Each row of a before or after table is a point. The points were changed in one or more steps. Then noise was added and the rows were shuffled. The steps act on how far a point lies along the listed directions, d1 being the first. Name the steps. A step turns or swaps two directions, mirrors them in a line or flattens them onto one, adds a multiple of one to another, or multiplies one. Angles are multiples of 10 degrees, from the lower direction toward the higher: turns from -170 to 170, lines from 10 to 170 but not 90. Use the fewest steps. Two steps may share a direction if one is a turn and the other turns, adds or multiplies; they go together, in the order done. Otherwise the lowest direction goes first.

Directions:
(1): [-38 -50 -10]
(2): [ 41 -38  31]
(3): [-31  12  55]
Before (9 x 3):
[[ 34   6   2]
 [-27  13 -60]
 [ -6 -12 -31]
 [ -9 -11 -47]
 [ 36 -14  -3]
 [ 26   3  29]
 [-39 -17 -56]
 [ 25  11  -3]
 [ 55   1   3]]
After (9 x 3):
[[ -5 -46 -35]
 [  1 -16 -16]
 [ 15  28  20]
 [-24 -39 -39]
 [ 10  14 -12]
 [  3 -30 -33]
 [ 32  12 -13]
 [ 20  12 -10]
 [ 27  26 -14]]
Steps: multiply d1 by 0.4; turn d1 and d2 by 70 degrees

Directions:
(1): [-42  23 -12  39 -26 -26 -30   5  -1]
(2): [ 31  10  36  31   8  11 -19  49   2]
(3): [-18 -34   2  16  14  -7  19  17 -60]
(4): [-30  33  47 -20   5 -18  35   6   2]
(5): [ 22 -36  11  -1 -27 -56   9   5  19]
(6): [ 41  42 -12  -1   1 -29   1 -17 -38]
Before (12 x 9):
[[  1   0   9 -19   9   0   9 -12  -1]
 [ -5  10 -11   8  -7 -15  -9  -8 -23]
 [ 24 -17   2   0 -12  -4  -7 -11   9]
 [-10  18   8   2  11  -6  -3   2   1]
 [  7 -48  10 -11  22  -1  46   6 -53]
 [  3   8 -16  12  -4 -14 -12   3  -8]
 [ -5   3   2  -1  -8 -23   5  -5   4]
 [  5  -5 -13   6  -4   3 -21  -7   2]
 [-15  20  -7   1  -4  -3  -6 -10   6]
 [-14  24 -11  -7   4 -26   8 -23 -28]
 [ 22  43   4 -15  -7 -23   8  -6 -17]
 [ 10  -3  18 -11  -1  -8  13   1   4]]
After (12 x 9):
[[ 22  -4 -15  -4   7  -1  -2   0  -9]
 [-18  12   8  -5  -1 -12  -2 -10   1]
 [  0 -17   2  16 -16 -19  -8  -4 -10]
 [ -5   8  16  -1 -10 -19   4   1   7]
 [  4   9   9  -8  19   2   5   1  -1]
 [ 24   1 -12 -12   3   2  -3 -15  -8]
 [  9  -6   4 -12   1 -13  11  -4   3]
 [  1  -4  -1 -13  16   9  15  -8 -14]
 [  3 -15  -9   6   3   2 -11  -3 -16]
 [ 16  21 -13 -28  12 -10   9 -32  -5]
 [ -4  39 -15   5 -34 -13 -28 -22  59]
 [ 22  34   6 -15  -2 -22  16  -4 -29]]
Steps: turn d1 and d4 by 160 degrees; turn d3 and d4 by -160 degrees

Directions:
(1): [ 28 -38  10  -9  10 -34  17 -26 -11 -30 -23 -29 -26   1]
(2): [ -2  10  36  -3 -17 -36 -14   6  45   2 -21  20  -1 -39]
(3): [ -9  -2 -12 -60  -7  -2 -15 -18 -33 -18  -2  37  12 -18]
(4): [-35 -32   1  17 -11 -25  -9  12 -25  15 -30 -12  47   7]
(5): [-24  30  23 -10 -17 -14  52   8 -27  19 -14   9 -27  16]
(6): [-10 -36  12 -32 -39  28  -1  36  23 -11   1 -13 -14  21]
Before (14 x 14):
[[-31  -9  -6  -2 -10   5  29  -5 -43   6 -11  -7   8  18]
 [  7 -12 -20   4  22  12   1 -26 -16 -11  14 -14 -22  17]
 [  9   4 -13  22  15  19  -3  -7 -12   9  -4 -15  12  -3]
 [ -8 -19 -12 -34 -20   7 -17   8  -1 -13  -4  23  19 -17]
 [ 16 -19 -14 -29  10   5   5 -18 -29 -28  -7   3 -17   3]
 [  5  -8  -9   3   3  -6   8   1 -19  -6   3  15   4   9]
 [ -4  29  33  23   2 -41   0   5  32   7 -22   4 -17 -18]
 [-32  -3 -41  20   1  24 -26  12 -10  17   4  -2  53  11]
 [  5 -10 -20 -60 -17  42 -21  23   3 -17  11  31  -4  -9]
 [-12 -49 -11   4   4 -28 -10 -25 -27 -16 -25 -25  46   7]
 [ 37 -10  -6 -16  16 -14  -7  -8  10 -24   1   1 -12 -21]
 [ 12 -24  -3  29 -19  32  -4  29  28  16  35 -36 -10  28]
 [-13  14 -19 -11  15  -1  -9 -12 -13  12  11  31  26 -12]
 [ -3   3   8   3  -9 -38  -8 -12  -7  -1 -14  11  19 -18]]
After (14 x 14):
[[  8   2   6   3  -8  -4   5  16  10  -4   6  19  -9  -1]
 [ -3  18 -13  22   1  22   6  36   6  23  12  -3  14  14]
 [  0  13  23 -25 -15 -16  22 -15  13 -16 -10  18 -30 -24]
 [ -4  31  19  21  -8   7  13  22  28  19  -3  13 -16  -2]
 [-29   5  19   9 -21  -5 -13  14  30  16  -7   9  -3  -5]
 [ 21 -24  -2  -6   3  14   3   2  33 -12  15 -13 -20   6]
 [ -5  45  -3 -43 -17  36   0  -7  21  -9  33  39  -5 -14]
 [  9   7 -14 -17  -8  27  11   2  -9 -11  26  -1 -17  21]
 [ 41  16  -6  56  37  -8  -5  -2  31   7   3 -15  -7 -16]
 [ 25 -16 -15 -33  -1   1 -37 -20  36 -35   1  10  -4 -32]
 [-21 -11 -24 -12   8  14  10   0 -52  -8   0 -16   0  42]
 [ -8 -13  -5   6  -1 -44 -34 -21 -16  15  -6  18  43 -35]
 [ 29  19 -17  25  21  10   5  -9  18  -6  20   3  -9 -13]
 [  0 -13   7 -17 -18  14 -17   8  10  -1 -16   0   8 -19]]
Steps: mirror d1 and d5 in the line at 70 degrees; turn d2 and d6 by -170 degrees; turn d3 and d4 by -130 degrees

Directions:
(1): [-13   1 -16  20 -12 -12 -19  25  20  23   3  -6  12  38  28  -6  29  -3
   3 -15  -7  -2 -41 -56]
(2): [ 17 -11  36  -7  -2  17  23 -23   4   0  36 -12   4  -9  18 -60   2 -11
  10 -14  38  24 -13 -12]
Before (11 x 24):
[[  0   6 -11  -5   6   2   4 -11  -9  -8  -4  -1  -8 -12 -13  14 -14   8
   -6   5   0  -5  21  27]
 [-14   0 -23  10  -9 -10 -19   6   4   3 -10   6  -2  19   6  17  10   1
    3  -2 -12 -10 -10 -23]
 [  1   2   7   3   2  -4  -4  -7  -4   0   2   0  -9  -2   8  -6   4  -7
   -2 -11   2   8   2  -2]
 [ -7  -3 -11   7  -2  -6   4   6   5   3   1  -3   8   5   8  -8  14  -3
    2  -5   1   3 -16  -8]
 [  0   5 -16   3   1   0 -13   7 -10   0 -11   4   0   1 -19  27  -3   4
    2   1 -14 -10   8   4]
 [  1   2  12 -15   2   2   2 -10  -6  -9   2   4  -7 -18   0  -6 -10  -3
    2   7   6   9   9  21]
 [  5  -1  12  -2 -14   6   8  -7   1   7  16 -13   4  -1   9 -22  -3 -10
    6  -7  15   9  -2 -14]
 [  5  -1   8   0  -1  -8  14  -5  -3  -2  13   6   0 -12  -6  -6 -10   5
  -10   7   2   1  15  19]
 [  9  -4  20  -7   2   2  10 -21   7  -3  25 -10   4  -1  15 -43   2  -6
   12  -5  22   7  -9 -11]
 [-10  10 -24  -8   9  -7  -5  -1 -17  -7 -35  12  -9 -11 -35  58 -15  12
   -2  24 -22 -14  38  50]
 [  4 -10  15 -11   1  10   6 -17  -2  -2  14   1  -4  -6   4 -28  -6 -12
    7  -1  19   9  -3   3]]
After (11 x 24):
[[ -7   9 -24   1   4  -4  -6  -1  -6  -2 -11   1  -6  -2 -10  25  -9   9
   -6   4  -9 -11  15  18]
 [ -4   2  -4   7 -17  -3  -5   7   5  14   6 -11   6  14  11  -6   5  -8
    4  -8   2   0 -12 -26]
 [ -8   3  -9   7  -4 -15 -14   7  15  10   7  -6   7  25  21 -13  19  -1
    8  -5  -4  -8 -24 -36]
 [-13   8 -12  -2  -2 -12 -18  12   1   0 -13   7  -4   3   3  19   2   1
   -2   7 -14  -3  -4   1]
 [ -1  -6  -1   1   0   0  12  -3   2  -2   6  -4   7  -5   7 -19   9  -4
    3  -4   9   7 -11   0]
 [ -5   2 -11   9  -5 -19  -1  13   3   7   2   8   3   5  -3  14   0   8
  -12   6 -14  -8   5   4]
 [ -2   3   1   7   1  -6 -10  -2  -3   2  -3   0  -8   1   8  -1   6  -6
   -3 -10  -1   4  -1  -7]
 [-13  -4 -14   4  -5  -6 -17  10   6  10  -5   4   0  18  11   3   9  -8
    3  -2  -7  -6 -19 -22]
 [ 10   1   3  -7   4   9   1  -9 -14  -8   1   3  -1 -14 -21   9 -12   2
    5   2   1  -2  18  19]
 [ -4   7 -13 -13  11  -1   5 -11 -19 -12 -27  11 -11 -21 -36  45 -22  11
   -1  25 -11  -8  45  60]
 [  6  -8  13  -9  -2  11  11 -26  -7 -12  13   3  -7 -13   0 -22  -8  -4
    8  -3  21  10  10   8]]
Steps: swap d1 and d2
